Every row gives one point. The points of each table are mixes of a few directions, plus a little noise. Count the directions of each table, and those that both share. Where both have some left over, give the other angles between the two spaces (their principal angles), to ten degrees, smallest first.
In the rows, 128 means zero.

First (5 x 2)
[[138 122]
 [117 135]
 [ 93 150]
 [201  82]
 [ 91 151]]
Second (7 x 2)
[[ 79 102]
 [ 99 113]
 [149 139]
 [213 173]
 [138 134]
 [128 128]
 [ 90 108]]
Directions: first 1, second 1, shared 0; angles 60

First (5 x 4)
[[126 235  72 147]
 [151 124 124 131]
 [107  84 157 115]
 [145 117 130 129]
 [116  79 157 116]]
Second (5 x 4)
[[236  91 135 115]
 [121 158 129 101]
 [122 135 111 161]
 [ 89 126 143 107]
 [ 71 131 122 155]]
Directions: first 2, second 3, shared 2

First (7 x 8)
[[172 146 162 131 119 147 100 181]
 [109 125 112  99  85 110 176 121]
 [131 117 113 115 146 162  78  91]
 [105 157 161 122 123  82 125 173]
 [101  84  76 190 172 119 205  55]
 [109 117 110 136 132 116 158 106]
 [170 150 163 104 119 162  53 170]]
Second (9 x 8)
[[119 130 121 122 120  79 134 125]
 [ 90 109  96 124 131 136 164  79]
 [141 142 143  84 104 163  74 140]
 [156 139 151 100 118 215  74 147]
 [139 145 141  76  95 115  73 146]
 [103 116 106 135 132 108 163  97]
 [ 77 111  86 110 118  80 169  73]
 [175 126 160 237 186 149 167 177]
 [157 137 151 168 143 105 131 167]]
Directions: first 4, second 3, shared 2; angles 40

First (8 x 11)
[[168 103 119 103 148 168  37 182 108 148  78]
 [144 116 147 152 141  59 178 102 122 105 123]
 [113 158 134 142  94  82 202  70 161 119 126]
 [189  79 139 138 121 138  89 139  98 152 113]
 [ 92 165 113 153 100 109 130  79 141 127  84]
 [ 98 160 125  91 126 147 173 140 165 118 173]
 [ 80 130 119 102 141 214 115 176 121 131 229]
 [139 114 127 141 150 109  99 136 105 122  97]]
Second (11 x 11)
[[160 134 110 138 162 156 146 115 122 142  96]
 [ 76 164 182  93  85 112 131 179  44  98 146]
 [ 71 161 192 101  97  96 110 123  86 132 174]
 [112 167 182  81  93  95 120 149  75 117 110]
 [154  94 108 170 153 131 130 111 210 168  98]
 [195  94  76 121 183 141 115 117 191 134 106]
 [ 76 155 174  98 140 135 121 161  61 118 189]
 [123 105  90 156 101 137 139 129 138 103 134]
 [162 114  91 181 160 162 155  95 167 162  86]
 [143 146 110 111 122 125 120  68 110 118 139]
 [134  73  93 158 115 118 120 160 204 117 127]]
Directions: first 5, second 6, shared 2; angles 80, 80, 90

First (9 x 14)
[[156 139 135 159 119 132 141 114 132 106 129 131 119 134]
 [130 106 126 132 125 128 123 127 130 138 137 134 128 136]
 [101 161 128  92 136 132 102 181 127 101  59  72 122 111]
 [ 93 123 132  99 129 135  95 171 138 131  96 101 128 112]
 [109 117 159 160 102 150 109 133 172 136 150 153 127  97]
 [188   7 151 229  71 167  85 139 184 120 151 140  92 178]
 [120  96  96  94 156  98 159  76  89 191 197 178 157 146]
 [ 89 199 114  65 163 105 153 123  95 134 114 121 150  97]
 [167 200 110 123 152 105 185  86  83  94 119 121 129 139]]
Second (11 x 14)
[[109  47 122  90 168 116  69 176 150 178  79  88 132 148]
 [120 167  78  82 110 120 175 110  40 105 166 137 135 151]
 [148 137 168 186 127 135 133  98 182 133 145 158 126 102]
 [117 153 104 112  83 147 135 156  80  77 129 111 114 142]
 [112 198 167 155 124 136 145 107 166 118 139 156 136  67]
 [130 152 183 182 133 137 120 114 204 134 125 150 128  78]
 [ 94  67 118  60 194 102  70 177 144 190  60  77 142 135]
 [132 143 167 175 113 144 122 121 178 121 133 147 122  96]
 [116  67  97 106 102 135 113 145  94 141 157 133 126 164]
 [171 137  92 128 125 115 174  90  68 106 154 137 125 174]
 [159 140 112 131 131 120 149 116 101 106 120 116 122 154]]
Directions: first 4, second 5, shared 4

First (10 x 24)
[[108  95 121 118 135 129 145 115 122 176 125 112 156 121 119  74 103 131
  128 112 127 106  92  98]
 [129 116 122 116 124 123 140 139 130 131 137 119 140 131 130 115 119 130
  138 124 123 125 108 106]
 [129 149 137 145 131 136 108 116 128 117 115 142 106 124 125 154 145 125
  118 138 135 136 162 163]
 [101 124 140 155 147 149 110  81 115 169  96 140 121 109 110 108 130 126
  102 129 142 116 151 161]
 [182 188 131 125 101 111 110 186 150  19 157 145  87 157 158 234 171 128
  146 154 120 174 170 152]
 [ 68  84 136 152 162 156 127  52 101 238  83 126 148  93  93  38 101 127
   96 110 145  85 118 138]
 [127 148 139 149 133 139 105 113 126 121 114 144 106 125 124 153 147 126
  114 138 135 137 163 165]
 [140 115 116 104 117 114 151 158 135 118 150 112 144 139 139 119 115 133
  146 119 118 128  95  90]
 [190 188 128 114  96 104 118 202 156   7 167 139  93 162 163 237 168 128
  154 153 115 177 160 137]
 [106  72 113 103 135 123 165 124 121 188 135  99 172 122 119  46  86 133
  137 103 123  96  64  67]]
Second (10 x 24)
[[127  88 111 108 101 106 157 164 138 148 157 101 144 124 125  99  96 132
  137 116 120  78  72  84]
 [167 121 157 168  84 117  86 129 134  93 114 137 124 104 136 130 157 105
  155 148 111 140 209 164]
 [110 151 150 142 198 163 115  67 132 149  78 187 105 112 150 136 120 127
  125 136 122 174 178 154]
 [ 79 121 121 102 147 161 156 134 144 176 129 155  89 127 124 135  83 151
  111 137 109 108  88 122]
 [155 112 146 126  52 133 105 148 108  85 140  91 171 142 111  88 174 116
  166 141 100 183 168 131]
 [140 118 130 112  15 132 115 196 116  78 174  77 138 158  90 129 172 130
  139 152 106 141 128 142]
 [146 157 130 141 212 117 125  75 124 123  96 154 145 123 164 134 131 119
  133 107 152 161 150 118]
 [116 140  99 118 201 105 164 126 150 157 133 148 102 122 152 164  78 140
  100 105 158  69  64  98]
 [ 91 142 124 155 205 139 125  59 114 188  88 151 115 109 119 124 113 130
   81 112 171  98 123 152]
 [150 130 112 110  66 107 132 182 120  81 173  80 147 158 110 141 157 130
  132 128 132 126  98 116]]
Directions: first 2, second 6, shared 2

First (8 x 32)
[[ 86 152 103 150 142 166 100  60 109 120  93 147 119 146  74 159 136 148
  168  96 129 146 114  83 111 141 149 118 120 138 156 131]
 [102 141 121  58 121  91 118 207 182 117 162 185 182  66  82 143 148  94
  101  35 159 148 125  81 189 177  77 145  65  83 125 144]
 [111 127 104 155 122 143 107 120 155 103 135 132 129 120 136 105 136 115
  102 113 156 131 127 114 141 112 142 161 134 122 124 120]
 [193 134 167 111 120 144 152 128  40 161  89 118  86 156 178 143 106 127
  132 188  62 110 162 168 107 136 152  79 117 125 119 146]
 [127 127 157 132  99 118 122 116  93 137 109  94 144 202 157 120 133 147
  161 143 100 102 159 156 132  81 127 159 172 126 110 113]
 [119 118  90 195 142 157 111  86 169 103 140 118 112 127 144  89 137 142
  123 142 169 138 102 119  95  99 155 152 177 162 130 114]
 [125  96 173 106 110  94 153 143  90 144 128  66 114 120 128 151  79  97
   79 188  95  90 156 179 184 109 136 114  82  97 137 116]
 [160 129 109 117 168 110 156 165 187 142 168 163 137  83 123 113 147 157
  159 117 155 157  80 122  70 169  89  98 154 178 123 145]]
Second (8 x 32)
[[119 123 117 121 107 112 128 174 142 101 131 148 138 137 143 109 131 101
   83 107 143 124 144 113 174 136 105 155 111  94 105 120]
 [132 106  90 212 164 186 119  44 154 110 140  93  64  66 136 106 102 123
   86 190 163 139  90 138  81 102 206 109 142 173 162 122]
 [136 106 150 116 112 120 127 144 142 129 161  92 127  70 149 120 104  81
   55 150 134 107 144 164 173  98 154 145  97  98 133 129]
 [154 109 156  95 125  63 171 198 149 152 156 118 160 154 153 108 135 153
  159 145 120 116 125 165 115 132  65 129 165 148  97 121]
 [105 153 116 127 188 143 134  59 133 167 120 146 131 113  35 185 143 198
  249 102 127 164  70  98  36 168 121  68 148 201 175 145]
 [ 80 135 128 134  95 124 106 111  93 109  89 123 143 203 113 137 134 132
  144 106 117 113 154 106 168 112 120 160 129  97 121 106]
 [151 131 161 104 117 116 134 142 104 154 127 115 139 142 148 133 129 131
  144 137 100 114 148 157 126 114 126 127 136 122 117 136]
 [141 159 106 121 114 158 108 150 107 104  98 191 120 139 148 122 146 106
  102  85 126 144 148  84 149 161 128 131  99  91 109 143]]
Directions: first 6, second 6, shared 5; angles 50

First (10 x 32)
[[155  98 140  88 118  53 123  87 147 143  96  90 124 194 168 104 146 101
  139 209 101 140 109 136 129  89 140 109 138 136 120 132]
 [109 114 125 113 137  99 117 117 135 135 119 102 112 127 150 108 138 132
  134 155 117 120 112 109 103 125 139 144 141 124 136 124]
 [168 132 137 125 111 127 139 121 129 127 123 143 149 165 119 141 127 108
  127 137 127 145 140 158 160 113 119  98 116 137 112 135]
 [ 51 160 101 178 158 219 123 187 105 112 172 160 110   7  88 142 107 182
  115  20 161  96 141  86  92 193 122 184 131 106 157 118]
 [123 131 125 132 131 134 127 132 126 128 132 130 127 118 126 129 126 133
  127 121 131 126 129 124 124 132 127 133 129 126 129 127]
 [117 154 121 160 131 189 136 159 113 116 153 163 137  84  92 151 113 143
  119  63 148 124 147 131 137 156 116 133 116 124 130 128]
 [115 107 128 105 135  84 116 108 138 138 113  93 110 139 159 103 142 127
  135 171 114 122 106 108 105 116 144 141 143 127 135 124]
 [109 164 116 174 136 217 139 175 106 110 164 179 139  60  78 160 104 153
  114  33 160 119 155 128 138 171 110 139 114 120 133 127]
 [167 107 143  96 112  69 128  92 143 138 100 102 134 196 155 115 142 100
  136 196 107 144 116 148 141  91 135 100 130 139 115 133]
 [170 114 141 107 112  89 133 101 138 135 108 118 140 187 143 124 136 102
  133 175 115 145 126 152 150  97 128  98 125 140 113 134]]
Second (9 x 32)
[[114 140 146 108 132 118 121 117 129 115  94 112 130 138 151 102 121 125
  123 109 125 110 110 121 131 112 128 125  89 130  98 124]
 [114 152 111 124 110 134 138 160 102 127 137 107 138 144 105 129 127 100
  124 117 162 130 110 136 150 115 121 108 116 102 122 118]
 [ 88 117  91  68 124  95 111 110 106 128 187  96 140 130 103 103 104  96
   77 181 173 133 113 128 123 117  88 105 138 173 141 139]
 [179 111 134 208 116 159 136 140 143 177 149 176 125  77 102 173 140 145
  198 113 121 164 178 136 123 132 147 158 167 103 151 143]
 [173 149 158 138 170 150 134 132 172  46  51 173 106 184 185 143 157 190
   89  94  20  80 118 114 124 190 160 145 125 111 124  89]
 [106 143 103 106 112 122 127 145 101 130 156 103 141 137 100 120 117  95
  110 136 170 132 111 134 143 112 108 106 121 123 127 125]
 [152  93 171 167 128 122 102  74 158 189 117 156 128  48 142 116 112 145
  203 112 120 150 174 118 101  93 136 172 115 151 108 167]
 [119 114 135 155 129 144 169 151 125 139 106 117 109 142 145 154 161 143
  159 136 121 138 130 141 128 147 162 123 151 107 148 123]
 [108 134 102  79 133 109 114 122 117 100 156 112 136 151 118 110 114 113
   70 155 140 116 108 124 129 133 101 110 129 153 133 122]]
Directions: first 2, second 5, shared 0; angles 40, 80

First (10 x 32)
[[142 133 124 100 128 112 153 137 140 137 153 118 123 101 127 131 126 130
  151 157 108  90 110 100 128 134 127  97 134 147 135 130]
 [129 129 126 123 125 129 126 127 131 126 134 126 129 124 130 129 130 132
  132 132 128 123 124 121 128 126 130 122 126 129 128 123]
 [ 76 174 135 173  93 104 118 101 158  89 105 116 176 124 170 102 159 161
  139  81 106 117 118 168 143 112 152  81  91  81 103 120]
 [110 152 109 153 100 185  61  81 140  72 121 135 135 141 161 130 152 164
  124 109 170 149 133 128 110  94 160 119 119  84 122  62]
 [164 114 111  81 137 159 123 127 129 132 166 130  92 111 115 146 118 130
  143 177 146 107 118  71 109 125 130 125 154 152 148  99]
 [136 112 127 131 139 144 115 131 114 134 121 139 117 144 116 135 119 118
  113 127 146 155 140 132 125 128 121 160 139 130 132 126]
 [150 102 160  92 171  17 249 204 116 216 141 115 126 100  84 122  94  70
  138 157  46  80 114 130 165 187  81 123 136 197 137 241]
 [148 104 129 117 146 142 126 139 111 144 129 137 106 141 108 137 115 109
  113 140 144 147 138 119 122 136 115 160 144 144 136 135]
 [165  91 136  94 162 120 159 163 105 173 142 134  99 130  89 143 100  92
  118 161 127 131 134 107 127 151 101 164 152 170 146 159]
 [ 60 171 126 217  84 165  50  75 137  56  73 134 177 168 176 106 167 169
  105  45 161 184 150 198 129  88 163 130  90  44  94  82]]
Second (9 x 32)
[[ 95 153 133 151 146  76 120 112  81 117  85 140 148  85 168 108 101 123
  108 102 104 135 137 191 173  98 170 133 116 138  67 141]
 [181  85 122  90 102 211 143 154 202 144 198 111  96 196  66 160 170 135
  159 170 168 115 110  26  59 177  62 120 146 111 223 107]
 [117 138 129 136 134 108 126 123 111 124 113 131 134 113 143 122 119 127
  121 119 121 130 131 149 143 118 143 129 124 131 108 134]
 [106 147 129 143 139  92 122 117  96 121  99 136 141  98 154 115 108 126
  115 110 112 133 135 172 159 109 156 132 120 136  87 138]
 [103 149 131 145 141  88 121 115  93 119  95 136 144  96 158 113 107 125
  114 107 109 134 136 177 161 106 159 132 119 135  81 137]
 [129 127 128 127 127 129 128 128 129 128 129 127 127 129 126 128 128 129
  130 130 129 127 129 125 126 129 127 128 128 128 131 128]
 [ 98 152 132 149 143  80 121 113  86 116  88 137 148  87 161 110 103 124
  112 104 106 135 137 187 168 100 166 130 117 139  72 139]
 [187  79 120  86  97 219 143 157 212 149 206 109  93 206  59 163 174 136
  162 176 172 113 110  13  49 181  54 121 148 109 237 105]
 [138 121 126 121 125 144 130 133 142 131 141 125 122 140 117 133 136 129
  133 137 135 125 126 109 115 136 116 125 132 126 145 123]]
Directions: first 3, second 1, shared 0; angles 50
